Each point is reached from the start by the listed moves, each made once or not at all, plus a little noise. Say if it took an odd or an even number of moves. Then give how often each move was made.

Moves:
(1): [ 3.39  0.37 -0.14  0.18  1.00 -0.56]
(2): [-0.39  2.87  0.39  0.27  0.67  0.27]
(3): [ 0.21 -0.16  2.68  0.02 -0.10 -0.08]
Start: [ 2.15 -0.86  0.61  0.88  0.08  0.27]
Points:
[ 5.66 -0.42  0.45  0.96  0.98 -0.35] => odd (1, 0, 0)
[2.14 1.82 3.62 1.25 0.59 0.53] => even (0, 1, 1)

Moves:
(1): [ 3.38 -0.16 -0.76  0.10  0.22 -0.07  0.73  0.28  0.32]
(2): [ 0.43  4.00  0.49 -0.01  0.14  1.22  0.42  0.30  1.14]
(3): [ 0.93 -0.24  3.12  0.08  0.80 -0.74 -0.72 -0.54  0.46]
(4): [ 0.24  0.30 -0.22  3.13 -0.22  0.04 -0.03  0.36 -0.85]
(5): [-0.71 -0.29 -0.75  0.29  4.28  0.61 -0.32 -0.27 -0.16]
(6): [ 0.10 -1.05  0.75 -0.21 -0.21  3.55 -0.29 -0.34 -0.26]
Start: [ 1.46  0.51 -0.91  0.11 -1.00 -0.29 -0.42  0.38 -0.04]
Points:
[ 1.68 -0.53 -0.03  0.01 -1.35  3.21 -0.84  0.06 -0.62] => odd (0, 0, 0, 0, 0, 1)
[ 2.18  2.90  2.52  3.52  3.87  4.42 -1.49 -0.18  0.29] => odd (0, 1, 1, 1, 1, 1)
[ 1.97  3.52  0.24 -0.12 -0.87  4.68 -0.45  0.16  1.04] => even (0, 1, 0, 0, 0, 1)
[ 1.05  4.27 -1.30  0.42  3.39  1.56 -0.36  0.42  1.05] => even (0, 1, 0, 0, 1, 0)

Moves:
(1): [ 2.12  0.34  0.39 -0.27 -0.07 -0.85 -0.58  0.20 -0.02 -0.38]
(2): [-0.52  2.62 -1.04 -0.13 -0.50  0.43  0.92 -0.06  0.12 -0.41]
(3): [-1.26  0.82  3.70 -0.45  0.11  0.58  0.45  0.27  0.76  0.07]
(4): [ 0.52  0.25  0.85  2.87 -0.24  0.77  0.14 -0.28 -0.88 -0.21]
(5): [-0.07  0.60 -0.07  0.13  3.02  0.17 -0.74  0.95  0.54  0.30]
(6): [ 0.19 -0.61 -0.19 -0.43 -0.47  2.54 -0.52  0.35  1.08  0.23]
(7): [ 0.47 -0.31  0.59  0.45  0.52  0.30  3.25  0.30  0.88  0.20]
(8): [-0.60 -0.70  1.03  0.39 -1.27  0.27  0.37  3.73 -0.16  0.46]
Start: [ 0.17  1.87  0.55  0.10  0.51 -0.66 -1.56 -0.24 -0.08 -0.97]
Points:
[ 2.04  3.15  6.12  2.66  0.93  0.08  1.81  0.28  0.62 -1.41] => even (1, 0, 1, 1, 0, 0, 1, 0)
[-0.83  3.50  4.92  2.72  3.35  0.81 -1.70  0.67  0.39 -0.82] => odd (0, 0, 1, 1, 1, 0, 0, 0)
[ 3.25  2.10  2.22  3.30  0.71 -0.56  1.24  0.00 -0.05 -1.15] => odd (1, 0, 0, 1, 0, 0, 1, 0)
[ 0.20  2.10  5.54  2.53  0.38  3.55  1.82  0.45  1.74 -0.62] => even (0, 0, 1, 1, 0, 1, 1, 0)
[0.02 1.37 2.18 1.06 2.75 0.10 1.14 4.67 1.07 0.06] => odd (0, 0, 0, 0, 1, 0, 1, 1)

Moves:
(1): [ 2.72  0.81  0.25  0.16  0.70  0.41  0.33  0.26 -0.39 -0.86  0.08  0.89]
(2): [-0.73  3.19  0.37  0.39 -0.19 -0.24 -0.43 -0.47  0.13 -0.24 -0.19 -0.15]
(3): [-0.35 -0.45  2.46 -0.14  0.26 -0.12 -0.47  0.65 -0.50 -0.01 -0.20 -0.43]
(4): [-0.18 -0.08 -0.17  2.12  0.06 -0.45  0.43  0.27 -0.44 -0.27  0.74 -0.12]
(5): [-0.76 -0.02  0.17  0.47  2.30  0.25  0.52 -0.78  0.34 -0.74 -0.35  0.06]
(6): [-0.65  0.28 -0.21  0.79  0.32  3.86 -0.52  0.64 -0.19  0.52  0.27 -0.86]
(7): [-0.27  0.68  0.18  0.26  0.12  0.23  2.36  1.12  1.20  0.36 -0.06  0.32]
(8): [-0.31  0.20 -0.58  0.36  1.46 -0.83 -1.90  2.92  0.20  0.02  0.16 -0.16]
(9): [ 0.14 -0.28  0.59  0.99  0.06  0.10 -1.25 -0.57  2.55 -0.49  0.37 -0.07]
Start: [ 1.08  1.20  0.08  0.07  0.80  1.70  0.43 -0.25  1.55 -1.75 -1.20 -0.61]
Points:
[ 3.75  2.05  0.34  0.26  1.57  2.04  0.86  0.02  1.24 -2.52 -0.94  0.25] => odd (1, 0, 0, 0, 0, 0, 0, 0, 0)
[ 1.12  4.96  2.98  3.20  5.65  5.10 -3.38  2.37  3.85 -3.50 -1.07 -1.25] => odd (1, 1, 1, 0, 1, 1, 0, 1, 1)
[-1.20  1.57  2.61  3.51  3.96  5.43  2.65  1.69  1.88 -1.65 -0.73 -1.58] => odd (0, 0, 1, 1, 1, 1, 1, 0, 0)
[-0.38  1.43  2.65  2.70  3.61  1.45  3.31  0.88  2.12 -2.33 -1.08 -0.69] => even (0, 0, 1, 1, 1, 0, 1, 0, 0)

Moves:
(1): [ 2.19 -0.01 -0.26  0.40  0.04  0.88 -0.21  0.07 -0.17 -0.02  0.45 -0.50
 -0.43]
(2): [-0.06  2.53 -0.33 -0.14 -0.91  0.67  0.63  0.16 -0.02  0.83  0.30 -0.32
  0.29]
(3): [ 0.21  0.44  2.12 -0.17 -0.99 -0.52 -0.39 -0.31 -0.32  0.57 -0.18  0.20
  0.40]
(4): [-0.20  0.02 -0.13  2.56  0.33 -0.57  0.45 -0.55 -0.02  0.10  0.04 -0.19
  0.16]
(5): [ 0.40  1.31  0.62 -0.29  2.33 -0.17 -0.29 -0.25  0.41 -0.10  0.14  0.48
 -0.82]
(6): [-0.55 -0.06  0.39  0.48  0.25  2.80  0.01  0.17  0.13  0.13 -0.47  1.48
  0.38]
(7): [ 0.29 -0.18  0.92 -0.99  0.33  0.32  2.74  0.43  0.14  0.42 -0.49 -0.15
  0.25]
(8): [ 0.70  0.12  0.24 -0.17 -0.14 -0.34 -0.48  2.08 -0.78  0.01  0.03 -0.33
  0.13]
(9): [-0.26 -0.14  0.36  0.55 -0.87 -0.05  0.32  0.83  2.41 -0.48 -0.29 -0.05
  0.80]
(10): [-0.37 -0.09  0.23  0.05  0.43  0.20  0.14  0.18  0.80  3.06  0.64 -0.08
 -0.80]
(11): [ 0.09  0.29  0.16  0.39  0.32 -0.43  0.33  0.11 -0.30 -0.65  3.64  1.88
 -0.61]
(12): [ 1.13  0.18 -1.43  0.01  0.29 -0.66  0.96 -0.13  0.67  1.03 -0.37  2.52
  0.17]
Start: [ 1.39 -1.71 -0.58  0.09  0.22 -0.07  0.10  0.21 -0.76  1.07  2.12 -1.02
 -0.55]
Points:
[ 3.44  2.60  1.80  2.94  1.28  2.91  0.24 -0.43 -0.69  2.56  2.44  0.09
 -0.66] => even (1, 1, 1, 1, 1, 1, 0, 0, 0, 0, 0, 0)
[ 2.71 -0.15  2.14  1.79  2.12 -1.45  3.91  0.48  3.40  5.74  1.58  1.71
 -0.27] => odd (0, 0, 1, 1, 1, 0, 1, 0, 1, 1, 0, 1)
[ 5.04  2.17 -0.12  2.40  1.94  2.83  4.22  2.98  1.89  3.16  1.46  1.96
  0.39] => odd (1, 1, 0, 1, 1, 1, 1, 1, 1, 0, 0, 1)
[ 4.00 -1.41 -1.79  3.98  1.44  2.07  1.67 -0.14 -0.52  1.70  5.33  4.27
 -0.86] => odd (1, 0, 0, 1, 0, 1, 0, 0, 0, 0, 1, 1)
[ 3.12 -0.07  1.95 -0.75  1.23 -1.12  3.38  0.70  2.55  2.45  0.79  2.06
  0.25] => odd (0, 0, 1, 0, 1, 0, 1, 0, 1, 0, 0, 1)
[ 1.67  2.21 -1.29  2.74  3.00  2.23  1.91 -0.14  1.13  5.98  2.40  2.89
 -1.15] => even (0, 1, 0, 1, 1, 1, 0, 0, 0, 1, 0, 1)
[ 3.38  2.48 -0.92  0.38  1.31 -1.10  1.52  2.98  1.63  1.72  5.53  3.15
 -0.54] => even (0, 1, 0, 0, 1, 0, 0, 1, 1, 0, 1, 1)

Moves:
(1): [ 0.30  0.51 -0.34 -0.06 -0.18  0.11  0.41  0.92  1.42 -0.74  0.49 -0.72
  0.64  0.88  0.35]
(2): [ 0.59  1.33  1.05  0.58  0.06  1.15 -1.02  0.70  0.71  1.19 -0.41 -0.30
  0.74 -1.69  0.20]
(3): [ 0.57 -0.71  2.24  1.28  0.01  0.61  1.35  1.54  0.53 -0.22 -1.42  0.30
 -0.26  1.25  0.51]
(4): [-0.38  1.21 -1.20  0.56 -0.02 -0.62  0.01 -0.22  0.69  0.77  0.45  1.05
 -0.99 -0.16  0.17]
(5): [ 0.45  0.16 -0.43  0.92  0.84 -0.08 -0.09 -0.17 -0.45  0.02 -0.56  0.68
  0.88  0.09 -0.74]
(6): [-0.82  0.10  0.27  1.27 -0.45  1.56 -0.47 -0.51 -1.26 -0.22  0.86 -0.11
  0.75  0.48 -0.20]
(7): [-0.10  1.04  0.22 -0.11  0.78  0.69  2.52  0.16  1.11  0.13 -0.44 -0.92
  0.48 -1.38  0.03]
(8): [ 0.59 -1.19 -1.26  1.49  0.93  0.28  0.12  2.52  0.80  1.52  0.50 -0.62
 -0.71 -0.20  1.66]
(9): [-0.73 -0.20  0.88 -0.35  0.57 -0.22 -0.47  0.03 -0.03 -1.24  0.44 -0.42
 -2.08 -1.46 -1.08]
(10): [ 0.43 -1.04 -0.09  0.05 -1.68 -1.60  0.80 -0.54  0.76  0.48  0.75  0.80
 -0.39 -0.36 -1.11]
(11): [ 0.97  1.29  1.35  0.78  0.18 -1.22  0.48 -0.68 -0.56  0.46  1.01 -1.39
  0.69 -0.41  0.93]
(12): [-0.42  0.15 -0.16 -0.22 -1.24 -1.29 -0.09  1.08  0.09 -0.39  0.94  1.05
  1.17 -0.44  0.86]
(13): [-1.76 -0.14  0.09  1.54  0.59 -1.31 -0.57 -0.90  0.96  1.12 -0.85  0.48
  1.43  1.18 -0.15]
(14): [-0.70  0.15  0.39 -1.43  1.13  0.13 -0.58  0.38 -0.56  0.22  0.86  0.31
  0.59  1.24 -0.63]
Start: [ 0.31 -0.28 -0.09  0.38  0.84 -0.05  0.37 -2.41  0.13  0.01  1.56  1.37
  0.42  1.33 -0.19]
Points:
[-1.51  4.08  0.25  4.84  2.50 -0.62  1.25  1.19  3.41  4.08  4.88  0.05
  5.19  0.97  2.97] => even (1, 1, 0, 1, 0, 1, 1, 1, 0, 0, 1, 1, 1, 1)
[ 0.52  0.74 -0.03  6.40  1.02 -2.12  3.75  2.66  6.63  4.04  1.11  3.09
  3.52  0.40  1.30] => even (1, 1, 1, 1, 1, 0, 1, 1, 0, 1, 0, 1, 1, 0)
[ 0.42 -0.17  3.94  2.68  1.25  1.61  0.35  0.09  1.44 -0.42  2.68  1.89
  1.20  1.68 -3.02] => even (1, 1, 1, 0, 1, 1, 0, 0, 1, 1, 0, 0, 0, 1)
[ 0.75  2.78  0.75  4.88  1.98  1.06 -0.43  0.07  1.86  1.96  4.87 -1.20
 -0.35 -1.26  1.92] => odd (1, 1, 0, 1, 0, 1, 0, 1, 1, 0, 1, 0, 0, 0)
[ 0.52  1.02  3.82  7.71  1.49 -1.44  3.24  1.80  3.94  2.02  2.82  0.00
  4.04 -0.73  0.96] => even (1, 1, 1, 0, 1, 1, 1, 1, 1, 1, 1, 1, 1, 0)
[-2.73  0.39  0.35  1.38 -0.40 -1.90  2.03 -1.80  2.58  0.72  4.38  2.02
  5.27  2.81 -1.14] => odd (1, 0, 0, 0, 0, 1, 1, 0, 0, 1, 0, 1, 1, 1)

Moves:
(1): [ 1.77  0.57 -0.84  0.56 -1.68 -0.97 -0.39 -1.13  0.71 -0.94 -0.40 -2.58
  1.54 -0.69 -0.20 -0.07 -0.67  0.52 -0.70 -0.51  0.52 -1.08  0.27]
(2): [ 0.68  0.53 -0.59  1.53  0.04 -0.92 -0.38  1.34  0.08 -0.68 -1.05 -0.13
  1.01  0.27  0.11  0.39 -0.50 -0.10  1.24  0.37 -0.69 -0.41  0.40]
(3): [-0.07  0.19  1.28 -0.60 -1.01 -1.13  0.40 -1.05 -0.12  0.26  0.63 -1.13
 -0.60 -1.10  0.21  0.59 -0.81 -0.68  0.33 -0.25 -0.48  0.07  1.93]
(4): [-0.90  1.43  2.10  1.13  0.91 -0.71  0.49 -0.38 -0.31  0.46  0.31  0.25
 -0.46 -0.51  0.48 -0.35  1.25 -0.32 -0.55 -1.91  1.03 -0.92 -1.38]
(5): [-0.63  0.64  0.13 -1.62 -0.16  0.58  0.16 -0.81 -0.24 -0.48 -1.01 -0.32
 -0.74 -0.62  0.55 -0.47  0.30 -0.59  0.64 -0.01  0.14  0.47  0.24]
(6): [ 0.36 -0.45 -0.14  0.10 -0.54  1.24  0.67  0.19 -0.39 -0.37  0.42 -0.34
 -0.92  0.92  0.22  0.42  0.29 -0.03  0.40 -0.58  0.09 -0.71 -0.19]
(7): [ 0.35  0.17 -0.35  0.35  0.86  0.64  1.58 -0.38  0.19  0.30  0.40 -0.69
 -0.09  0.02  0.85  0.56  0.81 -1.03  0.08 -0.82  1.42  2.33  0.43]
(8): [ 0.66 -1.37  0.30 -0.09  0.57  0.24 -0.46  1.05  0.45  0.06 -0.44 -1.21
 -0.46  0.60 -0.40  0.01  0.02 -1.06  0.51 -0.61 -0.14 -0.41  0.52]
(9): [ 0.90 -0.54  1.28 -0.31 -0.18 -1.08 -0.09 -0.63  0.78  0.13 -1.08  0.00
  1.43  2.05 -0.05  0.29  0.13 -0.95  0.06  0.22 -0.77 -0.53  0.04]
(10): [ 0.09  1.11 -0.99 -0.17 -0.27  1.34  0.63  0.01  0.22  1.75 -0.21 -0.41
 -0.41 -0.10  0.16  0.53 -1.75  0.19 -1.13  0.44 -0.41 -0.27 -0.06]
(11): [ 0.65  2.01 -0.22  0.17  0.01 -0.20  0.16  0.56  0.47 -1.55  1.63  0.48
 -0.08  0.86  0.66  1.25 -0.12  0.99 -0.33 -1.29 -0.83  0.08  0.23]
(12): [ 0.93 -0.38  1.19 -0.27  0.39 -0.74  0.72 -0.26 -0.07 -0.60 -0.55  0.58
  0.59  0.15 -1.12 -0.14 -0.08 -0.26  0.14 -0.14 -0.97 -0.31 -0.28]
(13): [-0.31  0.22  0.11  0.41  0.50  0.13 -0.39 -0.58  0.61 -0.35 -0.28  0.04
  1.76 -0.15  0.40 -0.90  0.10  0.89 -0.15 -0.74  0.69 -0.51  1.80]
(14): [-0.23 -0.15  0.05  1.29 -0.78 -0.75 -1.58 -0.31 -0.80  0.55 -1.09 -0.37
 -0.99  1.62 -1.19  0.10  0.32  0.31 -1.14 -0.49 -0.71  0.32  1.01]
(15): [ 1.09  0.22 -0.88  0.02 -0.46 -0.34  0.60 -0.40 -0.57  0.30 -0.51  0.25
 -0.66 -0.85  1.86 -0.84 -0.87 -1.37 -1.33  1.36 -0.97 -0.45  0.31]
(16): [-0.09 -0.03 -0.87 -1.28  1.03 -0.25  0.28  1.03  0.14 -0.40  0.15 -0.57
  0.71 -0.51  0.75  1.81  0.26  0.05 -0.70 -0.02  0.39 -0.60  0.55]
(17): [-0.16  2.38 -0.17 -0.33 -0.18 -0.51  1.50  0.99  0.22 -0.60  0.43 -0.46
  0.80  0.40 -1.16 -0.32  0.65 -0.30 -0.39  1.54  0.43 -0.72 -0.65]
(18): [ 0.78 -0.83  0.29 -1.09 -0.56  0.39  1.84  1.59  0.25 -0.19 -0.80 -0.56
  1.07 -0.33  1.11 -0.34 -0.60  0.46 -0.49  0.10 -0.16  0.91  0.03]
(19): [ 1.14 -0.30 -0.28 -1.42  0.48 -0.86  0.67  0.59 -0.42  1.22  0.45 -0.88
  0.03 -0.14  0.83 -0.36  0.90  0.60  2.00  0.12  0.24 -0.33  1.18]
(20): [ 0.28  0.62  0.99  0.46  0.83  0.73  0.93  0.29  0.23 -0.13 -0.09  0.34
  0.71  0.49 -0.36 -0.47 -0.27  0.71 -0.34  2.34  1.06  0.17  0.11]
Start: [ 0.53 -0.06  0.43  0.43  0.43 -0.81 -0.12  0.69  0.59 -1.32 -1.10 -0.52
 -0.70 -0.58 -0.30 -0.34  1.25  1.30 -0.96  0.98 -1.52 -0.25 -0.86]
Points:
[ 6.85  3.42 -0.41 -1.55 -0.90 -1.61  7.19  1.40  2.28  0.61 -3.00 -5.33
  3.55  0.30  2.84 -1.34 -0.49  0.13 -3.18  5.72 -0.21 -0.33  0.83] => odd (1, 0, 0, 0, 0, 0, 1, 0, 1, 1, 0, 0, 0, 0, 1, 0, 1, 1, 1, 1)
[ 4.39  1.23  1.49 -1.12 -1.42 -4.73  1.02 -0.74 -0.50  1.10 -5.58 -3.01
 -1.05  0.92  0.94 -0.20 -1.11 -1.60 -0.22  2.46 -6.36 -1.72  3.95] => odd (0, 1, 1, 0, 1, 0, 0, 0, 1, 1, 0, 1, 0, 1, 1, 0, 0, 0, 1, 0)
[ 2.65  0.62  3.03  1.08  1.40 -1.67  3.92 -0.20  1.56 -0.40 -3.10 -1.13
  2.35 -0.41  4.32 -1.90  1.97 -1.00 -3.21 -0.77 -0.36  0.60  0.40] => even (0, 0, 0, 1, 0, 0, 1, 0, 1, 0, 0, 0, 1, 0, 1, 0, 0, 1, 0, 0)
[ 2.68  1.38 -1.84  0.65  1.44 -0.63  2.42  2.14  0.55  1.39 -1.59 -2.59
 -0.17 -0.57  1.55  0.71  0.72  1.02  1.30  0.98 -0.93  1.24  1.13] => even (0, 1, 0, 0, 0, 0, 1, 0, 0, 1, 0, 0, 0, 0, 0, 0, 0, 0, 1, 0)
[ 6.99  3.66 -1.73 -2.94 -0.16 -3.80  6.07  2.94  2.36 -3.17 -0.77 -5.52
  4.02  0.29  4.37  1.72  1.70  0.11 -2.75  1.80 -1.29 -0.74  1.57] => odd (1, 0, 0, 0, 0, 0, 1, 0, 1, 0, 1, 0, 0, 0, 1, 1, 1, 1, 1, 0)
[ 4.31 -2.03  3.47  0.13  1.50 -2.03  3.97  2.26  0.41 -1.08 -4.26 -3.27
 -0.37  2.60  2.03  1.20  2.85 -2.97 -4.20 -2.04 -2.31 -0.71 -0.02] => even (0, 0, 0, 1, 0, 1, 1, 1, 1, 0, 0, 1, 0, 1, 1, 1, 0, 1, 0, 0)
[ 5.33 -1.26  2.57  1.76 -0.47 -2.68  0.82  4.14  1.28 -4.01 -4.00 -2.18
  0.92  5.47 -0.92  1.59  0.76  0.69 -0.42 -1.31 -5.72 -1.33  1.01] => even (0, 1, 0, 0, 0, 1, 0, 1, 1, 0, 1, 1, 0, 1, 0, 0, 0, 1, 0, 0)
[ 4.75  6.87  2.04 -2.34  1.36 -3.89  7.28  1.46  0.68 -1.68 -1.17 -3.86
 -0.12  0.09  3.95  3.14  1.48 -2.53 -0.58  0.10 -2.96 -2.58  2.07] => even (0, 1, 1, 1, 1, 1, 1, 0, 1, 1, 1, 1, 0, 0, 1, 1, 1, 0, 1, 0)
[ 5.56 -0.62  1.55  0.29  2.22 -1.06  5.73  2.99  1.92 -3.39 -4.40 -1.72
  4.94  1.33  3.43  0.56  0.51 -0.39 -2.06  3.13 -1.54 -0.44  2.27] => even (0, 1, 0, 0, 0, 1, 1, 0, 1, 0, 0, 1, 1, 0, 1, 1, 0, 1, 0, 1)
